Every row gives one point. Each copy is the shape, with its points in the same order, stretched, turned, moved and blurred by noise. Is it also mirrored, or only turned?

Shape (8 x 2):
[[  17   60]
 [ -31   10]
 [  25 -101]
 [  26  -25]
 [ -19    9]
 [ -18  -70]
 [  -9   10]
 [ -27   17]]
Copy 1 (8 x 2):
[[ 50  -8]
 [-20  31]
 [-71 -69]
 [-17 -49]
 [ -8   6]
 [-70  -8]
 [ -8   3]
 [-16  35]]
Copy 1 is: only turned
Copy 2 (8 x 2):
[[ 61  43]
 [ 10 -41]
 [-96 -16]
 [-22  17]
 [ 11 -23]
 [-67 -58]
 [  8 -12]
 [ 15 -33]]
Copy 2 is: mirrored
Copy 3 (8 x 2):
[[-24 -29]
 [ 16  22]
 [114  -1]
 [ 53 -15]
 [ 12  14]
 [ 82  29]
 [ 15   3]
 [ 11  23]]
Copy 3 is: mirrored

Shape (8 x 4):
[[  1 -25 -68  20]
 [ -6 -76  36 -30]
 [  6 -92 -19 -31]
 [ 14  11  46 -22]
 [ -2  33 -15  -9]
 [-64  31 -14  16]
 [-35  33  -1 -38]
 [ -5 -15 -74  15]]
Copy 1 (8 x 4):
[[-20 -54  -1   5]
 [ 16 -22  83 -19]
 [ -2 -53  58 -36]
 [ 24  27  14 -17]
 [ 22  -4 -20   3]
 [ 33 -31  21  67]
 [ 53 -11  -3   8]
 [-12 -55  -8   8]]
Copy 1 is: mirrored
Copy 2 (8 x 4):
[[ -1   9  -9 -91]
 [-94  22  37  21]
 [-78  17  62 -19]
 [ -9   0 -15  49]
 [ 26 -29 -41 -13]
 [-31 -35 -99 -54]
 [-16 -66 -55  12]
 [  4  -8 -14 -93]]
Copy 2 is: mirrored
Copy 3 (8 x 4):
[[ 51 -37 -54   2]
 [ 20  88  -8  38]
 [ 73  64 -32  24]
 [-37  13  42   2]
 [-19 -34   1 -31]
 [-53 -18 -60 -22]
 [-38   3  -8 -57]
 [ 45 -37 -55 -13]]
Copy 3 is: mirrored
Copy 4 (8 x 4):
[[ 47 -37 -11 -25]
 [ 35  81  -8 -34]
 [ 71  52 -29 -67]
 [-41  30 -18   7]
 [-46 -33 -15 -17]
 [-57 -54  49 -11]
 [-77 -27   3 -53]
 [ 32 -48  -8 -40]]
Copy 4 is: only turned

Shape (9 x 6):
[[ 28  83  -6  12  43  11]
 [ 15  19  27   6 -54 -23]
 [-47  29 -35  10 -37 -25]
 [ 69  37  42   6 -11 -28]
 [ 17 -34 -13   1 -42  44]
 [-24  73  62 -11  -6 -33]
 [-10  37 -22  57  59 -15]
 [-15 -13  79  45 -66  51]
 [ 35 -18  64  31  46  -2]]
Copy 1 (9 x 6):
[[-32 -25  27  79  31 -28]
 [  9  -2  -3 -17 -15 -64]
 [  1  34 -10 -11 -31  -9]
 [  9 -32  27   0  40 -71]
 [-26 -62 -24 -21 -59  12]
 [ 37  40 -31  46  14 -71]
 [-45  28 -22  37  55   4]
 [-46 -19 -78  -7 -41 -56]
 [ -6 -27 -41  12  61 -22]]
Copy 1 is: mirrored
Copy 2 (9 x 6):
[[ 45  50 -30 -14 -15   7]
 [-28   2   0  49  -1  21]
 [-59  29 -38  -2  33   5]
 [ 22  12  16  48 -26  48]
 [-41 -50 -21  12 -39 -26]
 [ 12  65  29  35  31  -3]
 [ 33  -8 -60  -9  30  15]
 [ -1 -65 -19  91   7 -40]
 [ 55 -77  16  17   2  14]]
Copy 2 is: mirrored
Copy 3 (9 x 6):
[[-13 -45  10 -39 -13  77]
 [-40  51  28 -19   5  13]
 [ -6  15 -24 -44 -62 -35]
 [-54   5  49  15  24  84]
 [ 51  12 -28   6  31 -14]
 [-75  23  73 -68 -13  13]
 [ 28 -74  19  -6 -83  63]
 [ 18  89  81 -32  40   2]
 [ 19 -44  81  45  12  69]]
Copy 3 is: only turned
Copy 4 (9 x 6):
[[ -45 -108  -12   -5  -33   11]
 [   4   42   -7   25   33   36]
 [ -15   15   12  -17  -39  -34]
 [ -14   -6  -26   25   63   53]
 [  46   27   15   69   12  -21]
 [  -8  -18  -26  -34   -7   66]
 [ -53 -109   46  -34  -31   -3]
 [  48   38   41   89   10   95]
 [  12  -52   32   14   63   61]]
Copy 4 is: only turned

Shape (15 x 9):
[[ 50  61 -24  -5  30  28  20 -36 -53]
 [-42   5  18  25  28  32  -8  44 -28]
 [-67 -64  31  21  -1 -22 -44 -14  -1]
 [  4  35  11   3 -32 -33   8 -22  82]
 [  6  33  75 -12 -33 -31  38  23  43]
 [-45   7  27  18 -10  16  29  36  -1]
 [ 54  11   5  15 -58  -1  50 -39  50]
 [ 46 -23 -39  19 -14  56  36  -3  40]
 [-12  12  14  -3 -54 -20  35 -21   5]
 [ 48  34  38 -44   9  21  39 -36 -29]
 [  9  15   8  -3 -12   2 -38 -37  -8]
 [-21  -5  61  36 -10 -16  29 -58 -25]
 [  2 -29  58   7   5 -58   4  57  13]
 [ 10   0  50  21 -17   7 -21 -59  26]
 [ -2  50  -7   8 -16  11 -62  28 -39]]
Copy 1 (15 x 9):
[[  -1    4  -91   36   -8   11  -21   25   73]
 [  26   -7    5  -16   -9   36   37  -17   11]
 [  20    6   87  -21  -53  -28   16   11  -40]
 [ -32  -96   16    2  -26  -42  -43   13  -11]
 [  -3 -121   27   51   -3  -22  -49  -55    2]
 [   2  -37   28   -2   -4   20    0  -27    0]
 [ -18  -58    6    3   18  -52  -96    9   -3]
 [  24    4  -18  -32   66  -28  -31   21  -40]
 [ -36  -43   36   31  -15  -22  -58    3   11]
 [  27  -26  -62   77    5  -10  -60  -18   25]
 [  19  -19   -6   15  -31  -15  -32   44   11]
 [ -14  -27   31    3  -69  -20  -72  -20   36]
 [  19  -76   61   25    8  -56   33  -67    0]
 [  31  -43   10  -10  -44  -31  -77   18   -8]
 [  23  -22   -5   19  -15   27   11   53   49]]
Copy 1 is: only turned
Copy 2 (15 x 9):
[[-25 -16 -11 -50  23 -12 -12 -69  42]
 [ -3 -19  10 -12 -46 -30  45 -45 -50]
 [ 20   1 -15   5 -12   5  46  55 -93]
 [-25 -11  26  -1 -18  19 -45  44   1]
 [-39 -50  76 -34 -53  29  -5 -16  18]
 [-27 -24  25   7 -40   4  29 -30 -32]
 [-19 -28  -6   6 -18  20 -18  28  44]
 [ 23  18 -27  15 -39 -18  17  -8  32]
 [-30 -25  20  12  17  47 -16   8   2]
 [-30 -25  22 -75 -12  43 -12 -70  54]
 [  6 -20 -18 -18   6  17 -27   8 -21]
 [-49 -54 -26 -28 -21  16  44  27 -32]
 [ 12 -20  88 -38 -32 -35  70  -2 -13]
 [ -7 -42 -41 -29 -48  19  -7  44 -26]
 [ 16 -41   8   2  13 -11 -35 -35 -31]]
Copy 2 is: mirrored
